Each row is a point. The window is the flat piece filled in between its corners: a triangle in 3 columns, a solid with four corners in 4, and so on. A path goes straight from each point to the next, and from the last back to the first. After which points does the path pass through the window?

Window (4 x 4):
42; -18; -22; 27
-49; -22; -11; -16
-44; 17; 34; -61
49; 46; -66; 58
Path:
(1): -44; -33; -11; -110
(2): -34; 26; 27; -8
(3): -13; -31; 18; 23
(4): -52; 3; -53; -42
(5): -47; 9; -60; -35
(6): -39; -31; 12; -2
(7): -46; -48; 26; 31
(8): -22; -20; -14; -31
(9): -29; -24; -2; -50
(10): -49; -1; 36; -3
(11): 74; -12; -9; 91
(12): -16; -17; -30; -51
Through the window after points: 1, 3, 5, 11

Window (8 x 8):
34; 19; -10; 51; 78; 80; -5; 6
51; -6; 18; 56; -6; -46; 17; -26
-28; -77; 36; -2; -55; -51; 74; 49
-38; 13; 54; -62; -84; 12; 22; 6
-1; -9; 2; 8; -6; 4; 48; -53
-23; 30; -10; -134; -37; 28; -14; 13
-26; -70; 37; -27; -57; -30; -4; -10
-26; 17; 27; 59; 18; -59; 20; -43
Path:
(1): -42; -64; -24; -11; -129; -31; 4; 56
(2): -45; -20; -37; 18; -32; -36; 17; 2
(3): 4; -4; 34; 4; 13; -23; 26; -31
(4): 10; -45; 55; -48; -2; -11; 44; -38
(5): -35; 20; -40; 0; -48; 5; 16; 25
(6): -61; -55; -26; 17; -83; 10; 24; 10
(7): 0; -1; 49; -26; -12; -12; 13; -17
(8): -21; 1; 45; -34; -10; 14; 27; -16
Through the window after points: 4, 6

Window (9 x 9):
96; 25; -32; -31; -64; 9; 9; -61; -45
-8; 55; -5; -16; -100; 11; 29; -28; 38
-44; -77; 2; -42; 93; 59; 2; -16; 17
-60; -15; -22; -22; 40; 24; -53; 31; -24
-14; 10; -44; 5; -40; -73; 74; -11; 42
-39; 67; 29; -26; -67; -66; 11; -54; 2
-55; 45; -17; 5; -53; 11; 99; -49; -21
-51; -78; 19; -24; -10; 16; -22; 7; -28
48; -32; 59; -19; 42; 24; -50; 56; -37
Path:
(1): -44; -18; 7; 25; 23; -14; -28; -11; 6
(2): 76; -30; 39; 46; 2; 28; 2; 20; -7
(3): -64; 0; 11; -113; 35; -15; -44; 14; -35
(4): 76; -42; 80; -115; 24; -9; -19; 55; -56
(5): 4; 14; -30; 64; -11; 39; -21; -29; -4
(6): 15; 2; 5; 76; 29; 19; 20; -21; 1
(7): 9; -15; -13; -49; -14; 14; -7; 8; -18
(8): -36; 6; 18; -86; -21; -18; 19; 19; -22
(9): 30; -37; -16; 23; 20; 41; -4; -11; -12
(10): 8; -38; 8; 28; -22; 3; -16; -13; -24
(11): -19; -14; 2; -54; 17; 31; -11; 29; -8
(12): -15; -28; 3; -48; -4; -8; -11; 10; -26
(13): -40; 6; -3; 56; -6; 38; -30; -19; 49
(14): 11; 36; -20; 30; -4; -30; -31; -86; -18
(15): -21; 12; 42; -71; -92; 36; 51; 68; 36
(16): -17; -7; -9; -73; 2; 42; -25; 43; -49
Through the window after points: 2, 4, 14, 16

Window (12 x 12):
16; 7; -31; 9; -45; -90; 35; 3; 36; -4; -5; -81
-6; -26; 26; 8; 62; -7; -49; -23; -27; 61; -37; 50
-46; -17; 23; -44; -71; -74; 33; 77; -9; -13; 67; -13
-16; -37; -6; 10; -18; 77; 35; -13; 57; 26; -45; 33
75; -37; 36; -25; 27; -73; -15; -6; 60; 0; -38; 34
-8; -68; 34; -19; -16; -26; 65; 20; -12; 30; 72; -15
-44; -62; -16; 11; -2; -34; -54; 68; 80; 45; 12; -61
16; 26; -26; -14; -19; -47; -41; 27; -10; 30; 82; 33
30; 3; 33; -2; 67; -43; -74; 31; 21; -75; -30; -44
-6; 9; 135; 13; -32; -31; -4; -52; -48; 10; 28; -59
12; 65; 79; 21; 44; -3; 8; 10; 34; 11; -50; -56
52; -78; 57; -78; -22; 44; -27; 18; -40; -17; -49; -45
Path:
(1): 94; -74; 4; 57; 3; -41; -32; 27; -53; 6; -50; 26
(2): 54; -34; 48; 18; -34; -40; 9; 8; 16; 8; -37; -18
(3): -3; -19; -17; -58; 46; -49; -15; 3; 55; 3; 15; 4
(4): 8; 17; 84; -92; -5; -18; -38; -25; 0; -14; -18; -59
(5): 4; -33; 52; 50; -9; -9; 8; -2; -11; 11; 7; -11
(6): 44; -33; 41; 28; 9; 4; 6; 57; -7; -17; 3; -47
(7): 2; -17; 36; -66; -17; -33; -16; -13; 26; 8; -14; -18
(8): 9; -19; 38; -50; 29; -31; -3; 7; 17; -29; 1; -3
(9): 28; -39; 26; 32; -25; -53; 8; 29; 16; 45; 15; -15
(10): 48; -58; 7; 32; -10; -33; -21; 31; 10; 11; -11; -14
(11): -48; 2; 45; -87; 40; -5; -15; -19; 74; 30; -27; 13
(12): 19; -10; 71; -99; 49; -47; -28; -74; -10; 12; 16; -42
(13): -2; -13; 30; 29; -38; -4; 18; 56; 11; 17; -13; -19
(14): 23; -29; 61; 40; 5; -19; -56; 34; -38; 3; -54; -34
(15): -12; 31; 0; -62; 67; -21; 18; -31; 69; 14; 23; 17
(16): -11; 23; 65; -66; 19; -38; 9; -21; 100; 4; 2; -17
Through the window after points: 2, 4, 8, 10, 14, 16

Window (14 x 14):
11; 41; 16; 41; 5; 15; -18; 2; 0; 31; 55; -40; 47; 1
-6; -40; -7; -48; 8; -27; 70; 44; -19; -15; 17; 4; 83; 4
48; -10; 28; -40; -15; -11; 92; 2; 16; -36; -30; -54; -13; -9
32; -26; -45; -9; -8; 100; -9; 38; -3; -57; -107; 165; 23; 0
-50; 26; -125; 59; 89; -47; -51; -25; 45; 38; 89; 89; -65; -50
-24; -64; 25; 24; 30; 41; 33; 29; 33; -19; 14; 46; -17; -26
32; -51; -16; 80; -49; 22; 61; -34; 15; 7; 49; -15; -16; -40
19; -37; 20; 11; -2; 5; -57; 23; -61; -14; -31; -14; 7; 15
-27; -36; 67; -20; -26; -26; 31; -15; 34; 61; -35; 18; -30; 36
-66; -20; -44; 40; -8; 57; 18; 7; 21; -3; 3; -8; 39; 16
-19; 31; -9; 36; -52; -2; 78; 42; 21; 74; -15; 8; -80; -48
34; -38; 10; -38; 10; 65; 38; -6; -36; 30; -25; -34; 14; -23
63; 68; -43; 77; -2; -26; 35; 31; 14; 47; -148; 17; 31; -72
49; -35; -39; -27; 25; 13; -36; 73; 0; 21; 24; -62; 73; 35
Path:
(1): -23; -19; 30; -44; -40; 22; -12; 51; 37; 5; -7; -14; 22; -37
(2): 60; -5; -16; 31; 23; -24; 85; -19; -9; 18; -42; -10; -19; 27
(3): 41; -50; -3; 14; 41; 16; 50; -3; -37; -23; 9; 45; -16; 27
(4): -5; -5; -8; 8; -8; 10; -2; 28; 26; 26; -8; 2; 10; -42
(5): -27; -21; -8; -4; -18; 0; 6; 20; 28; 26; -32; 14; 7; -41
(6): 43; 10; 6; 42; 11; 21; 57; -5; -14; -3; -28; 28; -12; 9
(7): 16; -13; -17; 9; 14; 44; 62; 34; -53; 15; -29; 47; -9; 19
(8): -8; -40; -11; -11; -19; -3; 14; 16; 47; -10; -20; 13; 20; -34
(9): -53; 25; -53; -16; -12; -16; -1; -16; 23; 19; -47; 5; -15; -64
(10): 87; -55; 3; 71; 5; 37; 47; 43; -12; 16; 69; -13; 34; 48
(11): 21; -24; -9; 20; 23; 46; 43; 18; -12; -30; 10; 42; 31; 51
(12): 14; -4; -54; -10; -17; 11; -17; 32; 15; 22; -46; -3; 8; -103
(13): 27; 21; -29; -47; -49; 7; -34; 33; 22; 14; 5; -42; 37; -73
(14): 12; -40; -10; 47; 39; 20; 64; 17; -16; -8; -16; 22; -10; 34
(15): 16; -2; -88; 24; 39; 62; 86; 15; -13; 51; 70; 43; 56; 65
(16): -16; -48; 85; 0; -66; -30; -40; 6; 31; -22; -60; -35; -65; -86
Through the window after points: 1

Window (14 x 14):
90; 56; -29; -26; -45; 72; 57; -5; -17; 15; -51; 93; -51; 15
-21; -60; 43; -35; 50; -84; 16; -46; 45; -33; -12; -39; 34; -2
-13; -56; -63; 15; -56; -38; 22; 9; 32; 15; -22; -42; -3; -17
-16; -18; -36; -58; -48; -53; -10; -5; 18; 74; 30; -21; 88; -28
39; -102; 41; 2; 47; 17; 18; -53; 11; 26; -21; -96; 56; -32
3; -51; 60; 45; 13; -38; -21; -3; 82; -36; -33; -59; 108; 0
0; -8; -20; 3; -47; 50; 24; 4; -84; -25; -32; 63; 4; 38
-48; -19; -36; 29; -38; -27; -13; 1; 11; 83; 29; 67; 0; -68
-62; -26; 20; -16; 47; 32; 28; -41; 63; 7; -29; -100; 59; -15
-6; -56; -51; -34; 15; 9; -16; 53; 27; -15; 12; 13; 35; -53
64; 82; -2; -3; -50; 47; -29; 15; -85; -45; -43; 34; -74; -10
-10; 4; -28; 38; 12; -72; 55; 47; -12; -12; 16; -11; 70; -61
18; -40; 11; 58; 62; -6; -4; -20; 47; -47; 67; -89; 46; 56
55; 35; -27; 4; -55; 50; 19; -73; -32; -86; -18; 45; -2; -33
Path:
(1): -49; -32; 23; -28; -46; -8; 26; 33; -2; 16; 35; 10; 26; -23
(2): -14; -18; 28; -32; -51; 1; 60; 9; 26; 11; 8; -6; -9; -64
(3): 27; -21; -34; 29; 18; 15; -15; -18; -7; -12; -12; -22; 41; 6
(4): 28; -15; -101; 6; -25; 9; -10; -88; -6; 22; -55; -12; 51; 21
(5): 15; -11; 54; 2; -11; 4; 56; 75; 34; -23; 28; 4; -43; -21
(6): 21; -24; 31; 21; -46; 20; 25; 11; 21; 15; 60; 23; 18; -80
(7): 8; 4; -70; -25; 0; -7; -14; -27; -10; -10; -52; -28; 52; 41
(8): 17; -38; -15; 30; 37; 12; 5; -18; 18; 1; -37; -14; 38; -13
(9): -24; -49; 73; -40; -53; -14; 19; -22; 11; 3; 35; -78; 53; -13
(10): 42; -44; 11; 1; -73; 42; 37; 56; -40; -7; -13; 13; -21; -12
(11): 5; 15; -26; 0; 4; -7; -22; -15; 2; -23; -22; -3; 16; -16
(12): 34; -19; -13; 10; 15; 29; -9; -50; 10; -8; -43; -28; 13; -11
Through the window after points: 4, 8, 10

Window (14 x 14):
48; 8; 2; -51; 20; -16; 10; -13; 53; -122; -31; -8; 21; 30
3; -8; 65; -46; 51; 0; -43; 16; -56; 30; 14; 1; 90; -31
-48; 97; -40; 70; 15; -55; 15; -6; -10; -22; 14; 59; -78; 34
42; -13; -30; -107; -44; -37; -42; -3; -21; -97; 17; -29; 11; 72
-79; 53; -23; 11; 0; 34; 11; -14; 39; -10; 50; 63; -66; -2
-7; -73; 62; -33; 39; -13; 34; 38; -100; -22; 54; 16; 46; -53
38; -88; 97; -2; 36; 17; -4; 25; -17; 36; 12; -27; 28; 21
-45; 97; 3; 8; 13; -15; 58; 80; 21; 24; 61; 16; -47; -7
21; 74; -78; 34; 25; 34; 29; 16; -7; -10; 51; 52; -40; 13
4; -52; 61; 24; -5; -6; 38; -20; -12; 28; 49; -47; 99; -23
121; -50; 24; -65; -46; -67; -45; -37; 53; -75; 10; 22; 29; 0
-28; 37; -59; 31; 33; -22; -18; 27; 22; -32; 47; -27; -63; -42
53; -10; -40; -101; 21; -60; 17; -59; 24; -37; -8; -3; -21; 27
-15; -73; 40; -5; -11; 11; 21; 58; -64; 53; -35; 4; 71; -56
Path:
(1): 38; 79; 32; 3; 3; 2; 6; -3; -27; 8; -23; 10; -32; -17
(2): -43; -52; -37; -23; 36; -27; 21; 27; 13; -32; 59; -1; 11; 31
(3): -35; -16; -16; -8; 22; 5; 24; 40; 26; -20; 30; 20; 25; -2
(4): 19; 21; 39; -22; -14; -13; -11; -24; -35; 4; 28; -6; -3; -2
(5): 58; 8; 13; 7; -43; 7; 15; -4; -56; -5; -12; -83; 36; -64
(6): -11; -46; 22; -33; 63; -35; -16; 36; 23; -17; 45; 49; -5; 53
(7): 21; -11; -26; -16; 73; -123; -16; 18; -8; -21; 43; 80; 67; 48
(8): -6; 35; 9; -28; -3; 33; 11; 21; -6; -25; 15; -16; -41; -25
(9): 24; 12; 34; -35; -18; 3; 27; -15; -74; -23; -9; 0; 4; -22
(10): -1; -42; 8; 3; 15; -15; -12; 28; 30; 7; 28; 7; 29; -12
(11): 7; -44; -27; -52; 33; -30; -11; 18; 21; -7; 23; 69; 28; 58
(12): 33; 37; 23; 13; -31; -10; 20; -6; -6; -54; 19; -48; -38; -35
(13): 24; -2; 69; -43; -72; -6; 4; -61; -57; -68; -10; -69; -54; 19
(14): -29; 3; -39; 4; 72; -9; 23; 63; 13; 28; 55; 45; 46; -13
(15): -2; -34; -20; -36; 24; -45; 2; -2; -5; -15; 34; 46; 22; -12
(16): 32; 28; 17; 18; -4; 22; -11; 0; -9; -40; 7; -42; -20; 8
Through the window after points: 3, 9

Window (14 x 14):
-12; 83; -110; 4; 55; 60; 45; 54; 12; -35; -35; 29; -38; -44
12; -40; -2; 28; 14; -42; 14; -21; -7; 15; 23; -23; 20; 12
-31; -39; 29; -68; 6; -9; 19; -9; -9; -2; -44; -29; 13; 37
24; 19; -113; 6; 57; -4; 32; 45; 110; -6; -52; -24; 59; 3
-19; -41; -18; -69; 2; 21; 13; -57; 30; 10; 37; 3; 25; -3
-35; 95; 5; -6; -6; 52; -22; -9; -28; 46; -4; 30; 18; 34
-26; 45; 49; 24; 0; 88; -80; 35; -14; 46; -23; 51; -23; -36
-105; -12; 33; -10; -74; 19; -33; -40; 3; 4; -5; 14; -38; 26
-1; -60; -62; -1; 45; -60; 70; -42; 27; 16; -70; 23; 94; -16
9; -46; -89; -4; 0; -9; 24; -11; -5; 31; -51; -57; 80; -27
-50; 75; -102; -12; 67; 46; 1; 64; 3; -113; 4; 33; 58; -22
-23; 56; 74; 0; -55; 36; -13; -43; 12; 3; -30; -11; -15; -42
-39; -34; 34; 15; 13; 63; -22; -83; -7; 0; -20; -23; 5; 46
-15; 4; -61; 17; 27; 58; 83; 57; 40; -10; -7; 1; 66; -3
Path:
(1): -74; 42; 3; 16; 22; 25; 11; -15; 35; 8; -43; -16; 35; -24
(2): -53; -1; -42; -1; 40; 1; 27; -9; 5; -7; -19; -3; 30; -17
(3): 42; -15; -31; -36; -93; 21; 7; -20; 60; -21; -34; -10; 28; 65
(4): 33; 47; -82; 10; -7; 38; -9; 2; 25; -27; -41; 41; -4; 22
(5): -100; -33; 7; -13; 17; 12; 42; 12; 19; 22; -1; -43; 40; -30
(6): -78; 21; -18; 6; 51; 12; 22; -21; 10; 51; -41; -33; 14; -27
(7): 19; -23; -16; -2; -21; 49; 4; 6; 13; -33; -5; 16; 36; 27
(8): 24; -5; -55; -35; -17; 23; 19; -1; 1; -22; -27; 15; -8; 7
(9): -80; 40; -5; 18; 59; 30; -6; -17; 19; 16; -16; 2; 28; -25
(10): -60; 20; -30; -6; 62; -6; -28; -36; 70; 73; -53; -78; -9; -4
(11): 34; -23; -32; 19; -7; 0; 47; 23; -31; -58; 28; 46; 49; 4
(12): 93; -19; -32; -25; -54; 61; 51; 39; -14; -25; 31; 26; -4; 0
Through the window after points: 4, 6, 10, 12

Window (14 x 14):
57; -72; 44; -53; 26; 35; 55; -47; -69; 89; -32; 48; 7; -35
59; 76; 36; 31; 40; -6; -29; 14; -13; 25; -2; -20; -50; -54
18; 17; 1; 16; 5; 20; 23; -10; -20; -6; -15; -75; 11; 10
41; 22; -59; -19; -13; 53; 14; -40; -45; 25; 27; 3; 39; -23
46; -51; 1; -17; -16; -81; 15; -56; 36; 18; 62; -1; -27; 9
-35; 28; -22; 12; 10; 8; -2; -15; -31; 8; 4; 14; -47; -33
61; 7; 0; -38; 53; -70; 45; -77; 12; 12; -52; 28; 23; 47
37; 7; -38; 35; -7; 23; 14; 49; -27; 29; 86; 20; 17; 28
-10; -68; -15; 51; -14; 34; -54; 23; -37; 52; -42; 9; 77; -7
-35; -72; -10; -11; 17; 69; -83; 4; 40; 65; -10; 57; 15; 13
16; -69; 79; -58; 17; -38; -17; 21; -15; 26; -22; -23; 17; -65
90; -6; -7; 28; 4; -4; -28; 37; -54; -8; -105; 29; 1; 73
41; 54; 32; 19; -35; 17; 4; -48; -90; 27; 75; 30; 35; -6
90; -19; -14; 46; 55; 82; 0; -34; -45; -39; -14; 64; 22; -17
Path:
(1): 55; -48; 6; 19; 40; 36; -63; 32; -122; 56; -48; -39; -39; 11
(2): 46; -17; -25; 13; 59; 31; -19; -9; -52; -3; 10; 30; 16; -3
(3): 36; 5; 22; 16; -67; -1; 44; -7; 14; 46; 11; 16; -4; 7
(4): 21; -31; 60; 18; -22; 56; 78; -70; 52; 78; -1; 40; 7; -36
(5): 16; 0; -19; -16; 33; -9; -29; 8; -79; 11; -13; 7; -18; -17
(6): 27; -59; 22; -41; 26; -22; -38; -17; -67; -5; -1; -31; 0; -3
(7): 23; -26; 47; -12; -1; 17; 22; 7; 25; 75; -16; 45; 26; -54
(8): 37; 16; 5; 10; -11; -17; 15; -10; 37; -14; -26; 53; 48; 0
Through the window after points: 2, 4, 6, 8

Window (14 x 14):
2; 6; -55; -4; -2; 13; -39; -49; -31; 54; 113; -78; 37; -31
14; -20; -26; -45; -9; -41; -37; 12; 51; 10; 56; -10; -36; 12
0; 12; 20; -86; -36; 50; 24; -29; 0; 30; 29; -6; -29; 12
-28; -25; -48; 22; 22; 31; 26; 27; -74; 61; 3; -1; -25; -40
8; -16; -53; 29; -69; 1; -75; -15; -53; 19; 24; -25; 23; -48
-31; 18; -20; 33; -3; 45; -44; 61; -16; -26; 18; 15; 9; 9
-84; -48; 26; -61; -80; 7; 41; -37; -2; 19; -27; -31; 29; 31
45; 2; -40; 57; -12; -13; 34; 57; -48; -38; 9; -20; -16; 109
-41; 6; -53; 22; -2; -15; -5; -94; -54; 30; 57; 28; -24; -36
7; 53; 37; 85; -17; -22; -26; 7; -5; 19; 0; -58; 68; 24
9; 46; -39; 9; 3; -56; -77; 74; -38; -20; 24; 19; 42; -1
-9; -66; 39; -44; 7; 5; -23; 21; 3; 10; -40; 15; 52; 63
47; 8; -12; 74; -86; 14; 19; 100; -28; 10; 72; -2; 38; 51
56; -43; -42; -1; 14; 15; 61; 17; 16; -11; 1; -36; 58; 28
Path:
(1): -31; 18; 52; 35; -1; -12; -42; 14; -23; -55; 41; -25; 20; -33
(2): 30; 8; -56; 29; -35; 14; 15; 33; -31; 62; 2; -11; 42; 56
(3): -83; 60; -55; -34; -19; -22; -73; 15; -31; 58; -21; -4; 50; 88
(4): 69; -64; 21; 35; -40; 19; 43; 7; 6; -48; 79; -25; -3; -47
(5): -9; -36; 16; 7; -19; -2; -11; 21; -16; -41; 51; -35; 2; 0
(6): 47; 23; -84; -9; 2; -13; 1; 26; 19; 57; -3; 15; 16; 52
(7): -13; 64; -87; -42; -31; -44; -45; -8; 47; 65; -8; -39; 44; 24
(8): 3; -32; -3; 2; -21; 24; 11; 10; -51; -8; 45; 4; -8; 13
Through the window after points: 5

Window (14 x 14):
-5; -55; -27; -4; -32; 0; 43; 56; 16; -53; 8; -1; -14; 68
7; 8; 15; -22; -8; -26; -25; 5; 11; -24; -19; -37; 40; -17
8; -6; -82; -20; -17; 8; -83; 5; 9; -29; 5; -15; -77; 89
24; -5; -51; -10; -46; -5; -70; 72; 69; 109; -64; -17; -48; 24
-55; 81; -59; -52; -46; 59; 26; -25; -12; 56; -29; -29; 34; 17
-4; -6; 2; -33; -29; 26; 17; -36; -66; 20; 3; 43; 17; -67
4; 54; -5; -48; 56; -43; 23; -27; -7; 0; 60; 78; -26; -113
16; 98; -5; -34; -71; 26; 16; -28; -1; -84; -60; -44; -61; 37
-3; 72; 3; 30; 68; 66; -38; -55; 24; -33; -51; 33; 14; -2
-17; 12; 102; -35; -8; -83; -17; 56; 21; 43; -25; -56; -66; -7
-34; -40; 1; 59; -83; -36; 43; -19; -10; 11; 21; -97; 16; 28
45; -72; -16; -5; 22; 24; -47; 77; 17; 5; 67; -20; -49; -11
52; -13; 5; -22; 49; -17; 44; -17; -17; 17; 35; -25; 17; 29
-5; -25; -11; -26; 43; 37; 23; -39; -2; 2; -68; -74; 11; -17
Path:
(1): -1; -10; -8; -31; -29; 46; 13; -54; 18; 27; 29; -4; -21; 1
(2): 1; 8; -8; -13; 14; -40; 1; 37; -23; -20; -9; 2; -12; -26
(3): 39; 84; 25; 61; 36; -35; -10; 5; -78; -36; -17; -95; 44; 5
(4): -39; -19; -48; -102; -70; 49; 20; -41; 74; 0; -40; 46; -83; 14
(5): 13; -35; 36; -29; -15; 1; 27; -27; 42; -32; 14; -23; 27; -18
(6): 8; 103; -133; 8; 0; 46; -44; 33; -74; 4; -39; 8; -85; 53
(7): -11; 21; -19; -5; 23; 19; 0; 24; -32; 22; -33; 14; 12; -40
(8): 32; 11; -7; -58; -38; 9; -34; -44; 54; 0; 1; -13; -54; 36
(9): 11; -32; 35; -20; -49; -6; 9; -5; 21; -10; 6; -50; -23; 14
(10): -27; 48; 5; -8; 11; -37; -9; 35; -11; 40; -24; -33; -27; -5
(11): 49; 15; -34; 17; 8; 2; 16; 64; -27; 20; -34; -22; -24; 14
(12): -22; 8; 18; -45; -29; -13; -37; -27; 44; 13; 16; -5; -14; -4
(13): 7; -43; 46; -58; -11; 68; 37; -48; 52; 14; 8; -13; 26; 57
(14): -6; 11; -54; 18; 6; -36; -42; 37; -20; 13; -2; -17; -28; -21
(15): 75; -14; -127; 20; 41; -26; -30; 64; -64; -17; -20; 20; 7; -16
(16): -8; -2; 15; -31; -13; 10; 7; -19; 19; -5; 9; -30; -24; 36
Through the window after points: 1, 9, 15

Window (14 x 14):
22; 49; -39; 38; -44; -16; -1; 51; -13; 22; 56; -38; 50; -25
23; -16; 27; 4; -31; -14; 32; 29; -24; 21; 72; 50; 83; -14
46; -53; -63; -54; 43; 19; -17; -44; 49; -7; -78; 24; -95; -77
48; 47; -15; -38; 5; 27; 3; 23; -17; 25; 26; -10; 106; 20
-6; -21; -49; -10; -63; 22; 57; 8; -21; 4; 11; -25; 77; 6
-29; 27; -14; 5; 22; -9; 30; -30; -61; 52; 37; -17; 48; -13
16; 3; -6; -111; 2; -1; 33; -54; 80; -7; -37; -9; -95; -78
31; -19; -1; 1; -14; -33; 21; -23; 34; 74; 1; -31; 82; -34
-51; 26; -10; 2; 16; 16; 8; 66; 48; 21; -81; 3; -36; 26
56; 27; 11; 32; -43; 58; 54; -25; -15; 64; 33; 1; 50; -19
1; 24; 16; -13; -32; -29; -32; 20; -16; -19; -110; -17; -53; 34
-8; -8; -10; 2; 4; -1; -26; -3; 43; -4; -15; -31; -53; 81
43; 49; -49; 20; -24; -45; 69; 5; -9; 33; 19; 28; 64; 36
45; -32; 7; -36; 70; 3; 53; -29; 58; -56; -70; -41; -79; -67
Path:
(1): 21; -28; -4; -107; 11; -25; -3; 41; 23; 53; -10; 6; -47; 37
(2): 19; 6; -5; -39; -16; -10; 65; 34; 0; 83; -29; -8; -2; -23
(3): 6; -9; -21; 13; 26; 33; -32; -64; 43; -93; -24; 14; -7; 14
(4): -1; 27; -2; -7; -11; 8; 19; -12; 19; -20; -26; -15; 10; -19
(5): 67; -44; -33; -38; 32; 1; 43; 13; 13; 26; 1; -32; -8; -17
(6): 51; -49; 10; -2; -13; 28; 78; 65; 22; 124; 22; 37; 16; 31
(7): -1; 37; -8; 0; -13; -2; -2; -17; -1; -18; -10; -14; 37; -26
(8): 2; 26; -24; 72; -6; 45; 29; -53; 9; -26; -37; -28; 41; -77
Through the window after points: 4, 6
